Rows are points. The points of each table are mixes of a few directions, plus a little noise. Count the directions of each table, and those that both share. Where both have some left over, give the other angles between the two spaces (their principal angles), to ten degrees, smallest first.
In the rows, zero is written as 128.

First (6 x 3):
[[ 60 132 160]
 [125 118 124]
 [158  92  96]
 [114 130 136]
 [184 154 117]
 [128 142 136]]
Second, 5 rows:
[[165 153 126]
 [ 91 102 131]
 [109 115 129]
 [ 91 103 131]
 [184 167 124]]
Directions: first 2, second 1, shared 1

First (7 x 8):
[[111 134 166  85 121 184 157 112]
 [133 126 118 140 131 115 121 132]
 [117 133 155  95 124 169 150 115]
 [132 126 116 143 130 110 119 134]
 [112 135 166  86 122 184 157 111]
 [139 124 103 156 133  91 109 139]
 [154 119  73 191 137  46  86 152]]
Second (10 x 8):
[[107 120 112 161 152 127  78 137]
 [154 131 151  88 107 138 185 118]
 [137 130 136 113 120 131 150 123]
 [150 109 154 100 137 162 157 126]
 [113 137 111 149 127 109 103 131]
 [ 96 104 107 182 178 142  42 148]
 [157 112 159  88 128 163 175 122]
 [136 156 126 108  88  97 168 116]
 [103 118 109 169 157 127  67 140]
 [127 162 117 121  88  85 154 118]]
Directions: first 1, second 2, shared 0; angles 40

First, 11 rows:
[[116 103 181 102 122 143 110  95 173 115 105 123]
 [160 143 106 155 147 113 131 122 118 131 133 130]
 [130 152 118 136 123 103 123 130 133 135 132 133]
 [121 132 151  93 136 138 137 111 117 152 149  99]
 [ 51 152 135 145  44  74  75 156 194  99  86 188]
 [ 69 120 100 144  91 144 138 155  80 121 153 133]
 [196 122 106 173 167 122 129 113 134 113 111 141]
 [147 131 129  82 146 133 152 166 118 153 133 111]
 [ 79  96 139 119 121 184 148 102  74 128 168  96]
 [204 108 114 145 172 133 136 135 144 115 101 138]
 [136 144 132 115 135 117 132 125 127 144 137 118]]
Second, 8 rows:
[[108 103  51 154 128  72 126 155 132 163 136 154]
 [139 146 145 133 117 143 123 119 135  98 110 142]
 [101 105 134 101 147 118 135 144 109 180 170  76]
 [168 101  80 145 151 124 141  97 143 121 106 163]
 [171 107 131 117 161 157 145  85 133 121 119 125]
 [148 152 143 141 112 147 122 114 140  82  97 159]
 [ 72 172 145 140  77 105 102 182 122 120 136 130]
 [115 139 197  90 132 160 130 128 109 136 152  73]]
Directions: first 5, second 3, shared 1; angles 30, 60

First, 10 rows:
[[153 109 160 124  91 127 120  82 128 144  76 125 113 117 109 151 155 118
  111 178 172 128 127 122]
 [107 140  95 147 163 115 142 182 135 104 170 139 135 132 141  75 109 145
  137  93  94 108 129 145]
 [144 108 118 161 136  95 143 160 157  97 124 160 120 105 110  46 136 148
  106 152 150  73 147 176]
 [174  80 165 139 113 115 104 101 151 109  82 144 118  87 125  89 139 113
  101 183 183  67 141 158]
 [127 144 129  78 138 142 112 111 147 134 166 135 153 146 111 196 108 121
  145  94 128 163 155 137]
 [117 152 133 102 103 140 136  99 113 160 123 115 128 153 108 201 141 128
  138 126 127 187 124 102]
 [105 155 115 102 143 149 121 131 118 139 164 115 143 151 138 177 109 124
  151  84  95 170 124 108]
 [ 93 153 108 169 102 128 175 146  76 159  98  93 102 148 136 114 163 147
  128 140  94 165  79  73]
 [120 119 114 129 187 144  97 165 135  93 180 126 150 117 187  91  74 108
  145  70  86  84 124 135]
 [140 122 144 129 104 125 129 104 126 138  99 127 118 125 114 140 148 128
  118 159 151 135 125 124]]
Second (8 x 24):
[[155  97 117 109 108 121 133 130 150  79 129 100  90 140 111 143 167 115
  113 132  80 117 138 166]
 [ 97 161 107 165 145 129 125  75 150 214 136 120 137  93 112 133  88 100
  162 187 203 106 146  66]
 [142 130 161 108 127 126 112 110 134 136 115 174 153 121 110 138 116 148
  124 124 184 136 143 140]
 [141  98  96 128 125 129 124 127 159  96 148  62  87 127 134 135 151  80
  129 133  54  91 133 138]
 [124 133 144 125 153 143 101 122 124 143 138 141 162 114 158 124  89 117
  141 110 148 118 126 115]
 [139 136 139 130 130 109 125 124 127 124 103 170 108 127  83 103 135 193
  125  90 158 126 118 102]
 [ 91 151 129 132 147 147 145 156  63 124 141 173 155 144 174 138  88 158
  134 136 158 185 104 133]
 [133 117 130 129  90 122 161 176 116 107 115  86 133 157 144 109 189 114
   99 112  40 144 112 163]]
Directions: first 4, second 6, shared 2; angles 70, 70

First, 8 rows:
[[148 121 161  68 193 151 121  93  92 168 174 113 140 121  59 107 138 164
  164 182  74 140  88 149 129  77 148 174 155 110 122 136]
 [ 95 113 130 137  69 134 119 162 126 138 126 113 150 132 136 129 115 123
  130 136 141  76 150 139 143 116  93 137 138 160 122 126]
 [111 111 107 105  98 117 131 122 122 115 125 125 116 136 175 136 142 139
   97 139 130  85 157  91 143 121  86 127  93 158 133 133]
 [ 79 154 150 150 114 132 111 137 130  96  78 132 132 159 159 120  98  56
  178 129 145 135 143 166  77 142 139 115 194 103 124 111]
 [182 141  43 150 168  84 136 130 179 128 155 143 103  92 140 151 147 161
   83  59 172 170 111  79 148 168 161  73  53  97 133 159]
 [137 122 143 119 110 124 128 122 120 100 123 141 136 144  94 114 150 192
  112 156 109 124 107 142 141 138 115 164 141 153 134 114]
 [149 149 169 167 171 153 144 119 131 140 110 138 118 118 114 132 106  61
  153  96 122 197 119 151  95 144 180 108 152  88 128 113]
 [122 111 121 126 101 131 134 137 125 140 135 120 128 121 147 137 130 128
  106 125 132  97 149 108 147 118 102 127 100 153 129 131]]
Second, 9 rows:
[[178 129  87 115  70 140  75 189 154 110 139 140 132 116 119  72 132 177
  165  89 106 106 120 113 109  94 139 133  92  95 105 200]
 [102 126 158 128 176 111 162 131 116 149 110 126 162 166  95 167 112 119
   98 132 161 144 121 147 108 168 132 124 189 139 154  72]
 [ 95 121 140 144 166 123 165 118 127 140 101 130 137 142 128 157 129 110
  120 127 141 155 121 156 126 149 128 148 155 162 151  78]
 [159 123 172 117 118 104 115 137 108  90 131 145 125 152 136 124 133 170
   90 149 103 135 115 116 129 143 146 119 107  87 116 172]
 [115 161  79 126 121 124 127 109 138 126 159  96 105 125 134 121 139 120
  133 152 133 141 107  97 116 138 104  94 138 101  88 142]
 [148 137  90 141  86 159 119 116 146 133 154 127 110  74 148 100 141  93
  169 121 100  91 153 103 166  67 119 129  97 131 109 145]
 [119 116 159 153 158 136 179 127 125 156 108 146 167 126 110 161 122  79
  123 118 132 115 150 145 156 115 138 151 174 163 165  56]
 [ 98 123 133 115 147 150 126  90 115 178 140 109 133 104 110 148  98  74
  140 130 172  88 176 134 139 118 111 111 147 168 156  78]
 [137 116 133 111 110 105  83 135 124  71 111 136  81 149 172 101 145 210
  116 135 103 175  91 141 102 158 136 141  51 107 106 210]]
Directions: first 6, second 6, shared 0; angles 40, 40, 50, 70, 80, 80

First:
[[131 126 112 125 175  95 100 136 113 131 177 142 110 118 113  97 144 150
   88 106 115  86 142 145 100 112 157 159 169 129 116 141]
 [104 131  86  79 129 146 139 142 132 148 178 141 152 176 120 126 123 125
  113 132 134 131 153 134 162 154 173 171 195 128 121 141]
 [118 149  89  94 145 173 127 132 100 156 121 113 181 117  85 125 151 122
   73 124 164 128 172 100 139 141 191 179 157 134 106 142]
 [133 122 158 153  92 116 147 116 156 113 107 144 112 136 169 147 101 121
  185 143 108 153 103 130 146 139  77  78  78 124 142 129]
 [130 113 155 147 108 110 134 123 143 111 122 131 102 135 154 137 114 125
  166 135 109 133 103 141 125 120  89  97 106 127 140 115]
 [104  92 175 130  91  96 135 113 108 111 139 129  92 129 159 141 123 127
  172 131  88 103 106 166 120 121  97 123 116 135 111 102]
 [112 132  99  88 123 170 138 143 123 144 128 104 161 158 104 136 131 111
  110 137 160 144 143 115 147 137 161 159 171 130 129 114]
 [158 132 139 159 133 138 125 138 159 111  79  96 118 124 126 132 121 120
  138 137 155 160  95 108 115 104  85  79  94 116 169 104]
 [159 151 142 176 161 106 107 110 118 127 103 152 123  59 122 109 142 152
  104 108 119 113 140 110  99 120 124 109  65 129 114 164]]
Second:
[[138 141 115 132 146 130 122 130 132 133 128 134 136 119 118 119 131 134
  110 123 135 130 137 117 127 129 138 129 127 126 130 143]
 [165 182  91 155 186 129 109 122 134 147 122 170 158  76 103  98 142 154
   70 107 139 130 169  87 125 143 164 129  95 125 119 200]
 [144 146 103 129 158 135 118 138 137 135 131 129 139 124 109 113 133 133
   99 122 145 133 138 112 125 126 144 132 139 124 137 143]
 [105 100 160 122  88 121 142 119 117 117 126 119 111 142 151 148 120 118
  168 138 109 123 110 152 132 127 105 124 123 133 120 100]
 [129 128 125 126 130 130 127 131 130 128 129 125 128 131 126 127 128 127
  126 128 131 129 127 128 128 126 129 129 133 127 131 125]
 [142 157 128 154 143 118 124 106 120 137 117 171 142  80 131 120 134 147
  113 115 113 123 155 110 130 147 141 122  76 131 105 180]
 [116 107 134 112 113 132 133 139 131 121 134 102 117 157 130 136 123 116
  143 137 133 130 110 142 127 117 117 130 156 127 140  94]
 [160 176  98 154 177 127 112 119 132 145 121 169 155  78 109 103 140 152
   79 109 135 129 166  92 126 143 159 128  92 126 117 195]
 [109 101 149 116  97 126 138 129 124 118 130 109 113 152 142 144 121 115
  159 139 120 126 108 149 130 121 109 127 142 130 130  93]
 [ 72  42 178  80  44 131 155 146 123  98 141  51  81 220 160 172 107  85
  213 163 120 128  60 191 131  99  74 130 197 131 150   7]]
Directions: first 5, second 2, shared 2

First (11 x 32):
[[139 119 135 124 131 131 150 118 115 125 128 131 110 121 120 124 133 126
  128 121 117 113 118 120 127 129 141 130 118 118 121 125]
 [150 111 142 122 132 134 169 107 102 123 129 133  93 114 113 120 138 125
  127 114 107  99 107 112 127 130 153 132 108 107 113 124]
 [126 130 127 128 128 127 123 130 131 129 128 126 132 130 130 129 126 128
  128 129 130 131 130 129 128 127 125 127 131 130 129 129]
 [146 113 140 122 132 133 163 110 105 124 128 132  97 116 115 122 136 126
  127 117 109 103 110 115 127 129 149 131 111 111 115 125]
 [146 114 140 122 131 133 160 112 107 124 129 131  99 117 117 122 136 126
  127 117 111 104 111 116 127 129 147 131 112 112 116 124]
 [ 64 181  84 149 116 110   7 190 204 143 126 115 230 171 171 152  99 138
  131 167 191 214 192 175 132 122  55 116 186 187 171 141]
 [123 133 125 130 126 127 119 133 134 129 128 127 136 131 131 130 126 129
  129 131 133 134 132 132 127 128 122 127 133 132 131 129]
 [122 134 124 130 127 126 116 134 135 129 128 126 138 132 133 130 125 129
  128 132 135 137 135 133 129 128 121 127 134 134 133 129]
 [137 121 134 125 130 131 145 119 117 126 128 130 114 124 123 125 132 126
  127 123 120 116 119 121 127 129 138 129 120 120 122 126]
 [150 111 143 120 132 135 170 106 101 122 128 132  93 114 113 120 139 124
  127 114 108  99 106 112 128 130 153 133 108 108 113 123]
 [106 146 114 135 124 123  88 148 153 133 127 124 163 142 142 135 118 131
  129 142 150 157 149 144 129 126 103 124 148 149 143 133]]
Second (11 x 32):
[[120 129 130 131 119 118 121 127 139 125 122 125 141 136 119 122 118 138
  132 128 133 141 134 132 131 117 122 130 130 129 135 121]
 [138 129 113 131 159 142 135 130 121 128 120 142 110 112 150 142 143 114
  130 137 102 117 131 115 142 122 139 106 127 124 132 132]
 [116 129 137 130 107 114 120 126 139 126 128 118 146 143 111 117 114 142
  130 125 144 142 130 137 123 122 118 141 130 130 130 121]
 [122 126 139 128 115 129 132 127 136 129 135 126 137 132 116 129 127 131
  120 119 145 129 123 137 115 141 116 138 137 132 115 128]
 [115 128 137 131 108 114 120 126 143 125 127 121 148 142 110 119 115 142
  129 124 144 145 130 138 123 123 115 139 133 131 130 120]
 [118 133 112 140 144 116 113 130 143 120 101 136 138 133 134 126 118 140
  146 144 102 151 149 121 157  86 131 106 125 123 157 111]
 [202 117 119  87 156 185 169 131  19 154 190 119  27  80 186 138 176  63
   98 122 120  30  81  98  97 223 190 146  86 120  86 195]
 [115 127 141 132 115 126 132 126 151 127 129 132 147 133 109 134 128 133
  120 116 147 136 126 141 115 136 105 135 148 134 114 122]
 [126 131 112 137 154 130 125 130 135 124 108 143 126 121 141 137 132 127
  137 140 101 135 141 119 149 102 132 103 130 124 143 120]
 [109 129 140 136 117 124 130 127 159 124 122 135 154 135 107 135 125 138
  123 119 144 143 130 143 120 125 101 129 151 134 118 117]
 [126 129 125 126 113 111 112 127 123 126 125 114 134 142 125 108 111 141
  140 135 128 140 135 126 136 112 137 135 111 125 147 123]]
Directions: first 1, second 3, shared 0; angles 50

First:
[[112  92 118 158 114 116 119 107 126 141 110 136 101 127 122 121  57 151
   90 172 113 160 135 135 151 124 138 167 141 144 144 131]
 [124 121  79 176 139 112 157  79 135 138  76 169 114 128 144 113 127 177
   94 157 127 116 157 141 163 139 146 133 127 159 100 114]
 [133 157 142  79 126 155 123 129 136 123 147 122 147 137 115 145 173  82
  156  92 118 102 108 116  94 117 132  83 109 106 136 122]
 [122 146 180  93  95 115  77 182 121 130 151  83 105  86  82 133  52  68
  143 142 107 168 106 102 139 138 125 126 114  96 134 162]
 [138 125 116 106 103 159 140 100 143  87 106 153 150 150 117 134 161 107
  144  86 147 130 113 127 116  99 141 108 124 107 130 106]
 [126 122  93 127 139 162 143  97 122 136 115 166 132 168 162 120 182 120
  158 103 129  90 140 148 131 115 137 113 127 142 118 104]
 [117 101 150 119 101 127 107 122 132 120 135 114 118 127  95 139  64 121
  100 150 116 169 108 119 119 108 132 152 136 116 167 135]
 [150 124 152 190 163  71 139 231  97 128 160  82 135  91 178 100 127 189
  152 134 189 157 162 140 165 183  67 191 166 140  82 165]
 [124  98 112 149 140 139 132 128 111 141 133 143 122 158 166 116 133 145
  141 127 139 123 142 151 139 125 118 159 147 148 132 120]
 [134 196 140  82 158 124 145 104 161 143 146 112 159 115  99 162 204 120
  105 116  91  68 106 101  65 132 138  46  89 118 138 122]]
Second (10 x 32):
[[113 116 110 111 138 130 134 142 144 127 121 136 123 119 126 143 122 140
  142 137 133 106 110 121 128 136 133 146 130 108 126 131]
 [ 80  93  71  76 164 136 144 173 178 124 106 155 112 102 119 175 109 168
  172 154 144  56  72 107 124 155 144 184 137  65 123 134]
 [104 111  99 102 145 132 136 150 153 126 117 142 120 115 124 152 119 148
  150 140 136  92 100 118 126 141 136 156 132  97 125 131]
 [ 89  99  82  85 158 135 142 165 169 125 110 149 114 107 121 167 112 161
  165 149 141  68  82 112 125 150 141 175 135  76 124 133]
 [177 163 186 183  93 119 112  82  77 133 151 100 144 155 137  78 146  86
   82 102 111 202 185 149 132 102 112  70 120 191 133 122]
 [200 182 213 208  73 115 103  59  52 134 161  86 153 167 141  53 158  67
   61  90 103 238 213 159 135  88 104  42 115 224 135 119]
 [125 125 124 125 130 130 130 130 132 128 126 131 126 127 127 131 127 130
  131 130 130 123 125 126 128 130 130 131 129 123 128 128]
 [110 114 105 107 142 131 134 145 147 127 119 140 122 117 124 147 121 144
  145 138 134 100 106 120 126 138 134 151 132 104 127 131]
 [139 136 140 139 120 127 124 118 117 128 134 121 131 133 129 117 132 119
  118 122 124 145 140 133 129 122 125 116 126 141 129 127]
 [143 140 147 146 116 125 123 114 112 129 135 120 133 135 130 113 135 115
  114 120 123 151 146 135 129 120 123 109 124 149 129 126]]
Directions: first 6, second 1, shared 0; angles 90
